Each row of a before or after table is a point. The points were changed in one or more steps. Then noise was added and the rows were shuffled. The steps act on how far a point lies along the listed directions, d1 being the first. Write out the steps. A step turns or swaps two directions, mirrors them in a line or flattens them onto one, adds a multiple of one to another, or multiplies one. Angles are multiples of 10 degrees, from the lower direction toward the higher: turns from -170 to 170, lines from 10 to 170 but not 90. Use the fewest steps. Two steps may share a direction if one is a turn and the other turns, adds or multiplies; they go together, in the order done. Otherwise the lowest direction goes first.
In the rows, zero is written as 128.

Directions:
(1): [140, 179]
(2): [179, 116]
Before:
array([[106, 150],
       [171, 157],
       [194, 158],
       [134, 124],
       [153,  95],
       [129, 150],
       [171, 107],
       [177, 142],
       [ 98, 179],
       [133,  28],
       [165, 139],
       [132, 123],
       [179, 154],
       [ 91, 175]])
After:
array([[139,  97],
       [159,  83],
       [ 42, 179],
       [155, 158],
       [146, 121],
       [160, 165],
       [133, 175],
       [174, 152],
       [174, 160],
       [183, 176],
       [125, 137],
       [110, 162],
       [128, 133],
       [150,  70]])
Steps: swap d1 and d2

Directions:
(1): [107, 157, 200, 145, 101, 152]
(2): [172, 110, 129,  94, 117, 196]
(3): [122,  95, 101, 185,  75, 143]
Before:
array([[108, 147, 150, 112, 132, 133],
       [139, 110, 110, 128, 118, 137],
       [148, 130, 136, 111, 131, 141],
       [149, 162, 162,  90, 149, 153],
       [143, 108, 110, 123, 107, 177],
       [150, 141, 152,  91, 132, 172],
       [115, 141, 120, 136, 137,  93],
       [127, 153, 169, 140, 116, 137],
       [119, 140, 157, 136, 125, 127],
       [117, 129, 101, 136, 153,  89],
       [148, 102, 120, 130, 108, 176],
       [118, 139, 145, 143, 145, 123]])
After:
array([[137, 123, 100, 127, 130, 119],
       [122, 168, 190, 104, 132, 151],
       [101, 160, 190, 120, 113, 156],
       [138, 105,  84, 124, 135, 111],
       [120, 122, 105, 129, 129, 129],
       [105, 183, 248, 157,  85, 165],
       [131, 182, 206, 102, 137, 158],
       [119, 142, 169, 146, 129, 148],
       [109, 156, 207, 146, 103, 152],
       [139, 138, 140, 115, 136, 127],
       [121, 122, 125, 139, 128, 129],
       [150,  93,  40, 117, 161, 103]])
Steps: multiply d1 by 3; flatten d2 and d3 onto the line at 110 degrees

Directions:
(1): [ 54, 192, 119, 138, 109, 120, 181, 121, 130, 157,  96]
(2): [123, 106, 135, 120, 134, 149, 189,  60, 141, 130, 200]
Before:
array([[116, 129, 111, 123, 118, 132, 138,  95, 131, 122, 124],
       [ 66, 181, 120, 127, 118, 105, 133, 184, 100, 131,  79],
       [129, 114, 140, 133, 142, 157, 187, 113, 135, 130, 176],
       [179,  42, 125, 106, 153, 128, 115,  97, 138, 132, 196],
       [121, 146, 119, 138, 116,  98,  58, 204,  89, 142,  45],
       [146,  93, 140,  96, 144, 147, 159,  55, 148, 128, 208],
       [141, 112, 132, 132, 142, 126,  88, 139, 125, 104, 143],
       [102, 131, 102, 108, 117, 158, 210,  34, 134, 150, 190],
       [202,  78, 153, 121, 121, 134,  55, 154, 101,  77, 169],
       [175,  63, 132, 120, 162, 171, 143,  58, 137,  99, 232]])
After:
array([[108, 184,  84, 127, 101, 111,  74, 181, 104, 145,  29],
       [177,  47, 139, 117, 144, 145, 135,  75, 114, 120, 220],
       [124, 130, 109, 122, 118, 122, 106, 122, 125, 117, 101],
       [ 63, 201, 122, 120, 111, 106, 129, 147, 128, 160,  62],
       [ 32, 227, 105, 151, 112, 126, 168, 139, 119, 158,  69],
       [ 96, 139, 129, 135, 136, 128, 147, 106, 135, 122, 160],
       [ 66, 167, 147, 130,  97, 141, 209,  73, 119, 129, 184],
       [105, 165, 123, 144, 131, 132, 138, 186, 120, 135,  82],
       [180,  70, 138, 107, 152, 132,  86, 149, 103,  87, 176],
       [ 46, 168, 105, 129, 115, 103, 183, 116, 138, 186, 104]])
Steps: turn d1 and d2 by -140 degrees
